Each row is a point. Each table stands for the endless flat space through its points: a line for two points, a plane for three, and so on. Write the one point that lies in both, or say that there is none.
In the rows, 128 means zero.

First (2 x 3)
[[130 130 141]
 [137 129 143]]
Second (2 x 3)
[[157 150 129]
 [149 122 157]]
They share: no point

First (2 x 4)
[[ 98 100 162 121]
 [100 103 157 123]]
Second (3 x 4)
[[127 109 138 107]
 [113 104 134 134]
 [ 92 107 149 136]]
They share: no point

First (3 x 6)
[[114 130 125 134 152 129]
 [133 107 142  88 142 145]
 [101 135 126 108 138 137]]
Second (2 x 6)
[[110 117 129 121 137 155]
 [145 117 144  81 157 115]]
They share: [124 117 135 105 145 139]

First (2 x 8)
[[101 113 129 121 116 123 135 116]
 [102 112 128 114 121 127 141 115]]
Second (3 x 8)
[[ 66 146 151 135 117  73 151 113]
 [ 98 122 143 139 129  93 131  93]
 [126  90 115 129 115 135 101 111]]
They share: no point

First (4 x 9)
[[ 92  78 103  96 175 123  95 116  98]
 [125 128  98 134 137 156 118 161  85]
 [128 124  83 124 171 157 101 156  90]
 [121 116  88 111 172 151  94 146  98]]
Second (4 x 9)
[[106 127 103 113 122 120 112 159 113]
 [128  98 121  93 173 184  84 118  82]
 [132  94 128 110 175 190  81 100  67]
 [106 106 118 131 146 147 103 114  83]]
They share: no point

First (3 x 11)
[[117 141 102 120 142 143  94 156 132 122 107]
 [ 87 117 112 136 128 141  96 160 118 146 117]
 [128 140 103 109 142 119 132 127 118 130  80]]
Second (4 x 11)
[[ 97 138 128 104 147 134  80 114  96 141  93]
 [123 144 112 118 125 120 108 140 118 133 109]
 [107 140 124 132 147 120 136 156 144 149 111]
 [100 135 117 127 146 134 126 151 138 143  97]]
They share: no point

First (3 x 11)
[[167 129 138 126 137 154 123 142 168 109 153]
 [140 101 118 132 152 140 125 153 162 130 118]
 [148 103 134 151 140 141 103 117 143 137 129]]
Second (5 x 11)
[[176  96 165 153 147 125 132 103 142 138 133]
 [156 113 134 154 146 148 102 138 158 125 136]
 [159  95 154 136 132 126 130 106 131 135 121]
 [150 128 157 177 155 125 108 135 164 134 175]
 [113 117 131 127 134 119 116 135 166 122 145]]
They share: no point

First (2 x 12)
[[168 104 141  88 145 168 145 117 155 154 153  87]
 [158 112 149 102 143 152 131 115 151 142 139 101]]
Second (2 x 12)
[[177  95 162 130 151 165 139 132 134 118 120  99]
 [137 130 147  95 136 130 114 102 159 148 140 114]]
They share: [153 116 153 109 142 144 124 114 149 136 132 108]

First (4 x 14)
[[133 134 122 132 128 159  92 123 130  80 137 150 173  92]
 [ 92 128 118 134 113 180  90 141 134  79 111 132 151 117]
 [ 85 127 120 133 107 183  90 143 132  81 106 128 145 124]
 [ 84 123 116 127 106 186  86 141 134  78 100 130 151 119]]
Second (4 x 14)
[[158 159 182 166  99 133  97 132 119  93 185 155 155 138]
 [143 138 170 145 111 124  76 135  95  78 176 167 143 150]
 [111 114 138 141 111 144  88 155  99  86 152 147 143 130]
 [144 168 153 144 117 138 112 116 114  95 158 132 143 121]]
They share: no point

First (5 x 18)
[[ 86  96 151 147 136 122 183 156 125 104 107 126 102 122  85 144 181 147]
 [146 124 127 138 137 101 140 166 120 115  93 128 154 137 153 161 127 155]
 [117 108 147 142 130 117 159 158 116 108 105 129 121 129 100 141 155 144]
 [125 104 132 149 140 113 155 166 126 119  93 120 127 136 120 144 147 146]
 [137 118 125 154 126 113 145 176 127 104  88 129 161 135 128 159 143 154]]
Second (6 x 18)
[[118  82 128 140 159 115 173 134  83 123 110 115 121  96 146 148 124 139]
 [104 110 130 154 150  93 164 137 124 110 124 116 106 158 127 140 155 145]
 [123 145 134 134 116  86 140 162 108 113 129 105 119 129 112 110 162 177]
 [154 130 158 117 133 113 125 182 136 118 101 110  98 154  92 125 171 143]
 [110 110 166 115 104 126 159 176 135 128  85 162 111 117  75 112 138 167]
 [115 117 132 153 157  91 152 142 140 104 128 106  93 184 121 140 172 137]]
They share: [122 106 144 136 142 110 157 154 116 121 104 123 112 133 117 139 145 143]

First (7 x 20)
[[114  88 180 119 135 125 144 165  89  98  80  80 155 125 107 100 134 114
  109  97]
 [155 111 132 115  99 102 162 172 106  98 129 119 135 152 110 111 119 187
   82 132]
 [168  68 151 150 124 126 156 149  77 114  85 132 152 112 149 143 116 121
  117 146]
 [154 121 114 113  89 140 162 151 135 114 146 120 143 160 123  92 106 188
   67 155]
 [118  96 179 123 121 167 178 133 121 120  89  96 157 167  95  80 135 142
   61 134]
 [140 107 116  96 110 141 158 187 151  92 154 100 124 113 135  99  57 163
  105 117]
 [141 100 162 115 136 153 161 120 102 120 110 121 144 182  87  95 149 161
   71 154]]
Second (7 x 20)
[[118 114  76 122 113 183 126 138 110 143  84 121 152 139 156  95 135 122
  143 149]
 [135 120 130 144 126 159 151 129 110 112 132  88 152 126 125  74  92 140
  117 139]
 [185  90 171  91 132 161 130 158 125  80 163  97 139 160 115 115 128 158
   89 148]
 [118 100 175 104 197 130 220 113 147  52 100 160 127 139 118  79  71 169
   44 128]
 [142  67 126 134 111 151 156 121 138  83  60 111 135 137 123  73 136 107
  115  91]
 [131 137 190 126 152 116 168 144  92  88 173  90 161 117 115  97  61 164
   73 135]
 [ 92 149 121 102 148 141 147 153  83 135 120 137 167 125 159 122  95 150
  101 157]]
They share: no point

First (6 x 24)
[[142 178 142 113 135 116 100 114 149 116 104 163 143 167 130 120 104 114
  120 103 146 197  77 117]
 [108  76 183 119 118 178 132  67 110 171  84 129 126 117 140 157 122  65
  114 125 118 132 133 115]
 [ 97 147 173  82 150 187 156 116 180 151 117 115 113 150 160  84  93  84
   80 105 153 183  78  81]
 [119 154 122 165 140 136 116 105 119 169 119 164 109 128 124 169 117 133
  160  86 149 124 151 133]
 [ 90 102 172 115 130 186 149  96 141 182 109 129 111 139 146 130 123  83
  113 103 137 136 128 109]
 [122 115 175 116 130 153 129  77 126 166  97 138 123 103 122 139 101  80
  109 128 139 161  99 113]]
Second (6 x 24)
[[101 118 172 108 148 138 151 111 133 161  72 147 101 151 126 160 128 124
  142  97 148 192 136 104]
 [108 105 126 123 102 171 131  87 159 172 100 141 141 159 117 149 116 107
   97  86 100 135 132 112]
 [132 178 167 130 158 143  82 125 130 155 163 159 125 146 168  98  95  94
  127  90 155 124  88 123]
 [ 99 102 181 106 138 145 126 118 162 193  81 129 121 164 119 141 112 118
  127  81 139 179 155  78]
 [121 111 164  92 121 126 129  57 150 157 100 153 118 135 122 118 139 124
  142 128 149 141 113 106]
 [133 170 158 138 163 154  88 140 131 161 154 157 120 160 168 110  87 100
  115  75 135 130 101 120]]
They share: no point

First (3 x 24)
[[136 146 156 100 128 129 113 118 114 158 120 134 162 113 110 153 114 128
  143 124 124 145  87 140]
 [132 158 140 132 120 113  85 118 134 138 104 166 142 105 130 125  90 136
  131 148 148 117 115 168]
 [132 144 149  96 132 123 113 115 110 155 114 129 156 107 104 154 107 126
  147 129 128 137  84 138]]
Second (6 x 24)
[[152 150 162 133 133 133  80 119 137 142  87 163 166 101 135 162 107 163
  119 140 151 134 108 159]
 [104 176 112 104 106 136 117 151 127 163 118 129 143 148 114 124 108 117
  125 133 112 113  71 160]
 [116 164 127 101  95 128 106 142 124 157 121 143 149 102 111 122  95 119
  130 137 108 113  86 150]
 [126 143 151 121 147 104 129  90  94 159 140 145 125 138  98 126  94 110
  180 122 154 145 106 154]
 [164 133 167 108 158 104  68  93 153 109 101 142 171 110 159 165 129 133
  124 142 153 164 115 163]
 [131 143 176 119 141  83 110  77 101 147 113 154 156 104 105 123 108 115
  166 148 158 135 129 134]]
They share: [134 152 148 116 124 121  99 118 124 148 112 150 152 109 120 139 102 132
 137 136 136 131 101 154]

First (5 x 24)
[[131 154 157 108 142 110 153 140 147 101 140  98 133 112  87 121 108 147
  151 155 126 122  89 170]
 [123 135 134  95 150 117 123 147 120 117 135 135 136 109  97 128 101 149
  143 148 119 105 104 154]
 [104 160 134 121 113 127 114 162 132  96 137 135 136 119 126 119 107 180
  176 134 119  84 109 142]
 [109 143 165 109 143 106 138 148 141 100 148 118 142 127  83 126 100 163
  153 141 112 106 104 159]
 [152 149  85  86 137 144 113 142 102 124 117 139 126  70 135 115 113 130
  148 162 139 109  90 153]]
Second (7 x 24)
[[113 115 141 106 102 143 109 151  98 122 140 161 133 131 101 158  79 182
  150 159 145 116  88 175]
 [132 145 130  89 143 117 123 172 129 115 102 151 127 112 110  99 117 143
  140 169 108 100 121 148]
 [138 113 135 132  99 118 119 121 119  95 127  78  87 118  59 186  95 189
  194 176 141 114 100 173]
 [144 123 134  45 116 141 110 178 118 115  82 165 137 138 119 107 105 122
  154 165 106 124 119 135]
 [135 145 159 106 125 113 105 175 118 133 135 160 116 131  92 139  95 183
  152 174 119 109  91 183]
 [150 133 140  74 110 125 104 165 113 130 124 133 117 150 105 167  86 149
  165 149 135 127  79 156]
 [137 146 113 161 134  91 134 115 131 104 152  46  80 101  70 194 104 183
  174 151 157  94  85 167]]
They share: no point

First (2 x 24)
[[126  90 157 172 104 111 111 127 105 122 133  87  98 164 164 144 108 136
  142 131 117 120 140 122]
 [121  93 156 164 103 113 118 124 112 120 134  93 100 160 159 141 106 139
  140 127 115 121 137 122]]
Second (2 x 24)
[[101 108 155 144 110 109 129 115 124 118 138  98  94 143 151 135  93 145
  137 120 106 127 127 129]
 [ 85 118 153 128 122 101 117 117 110 124 138  84  86 127 165 141  85 153
  139 126 102 127 117 133]]
They share: no point
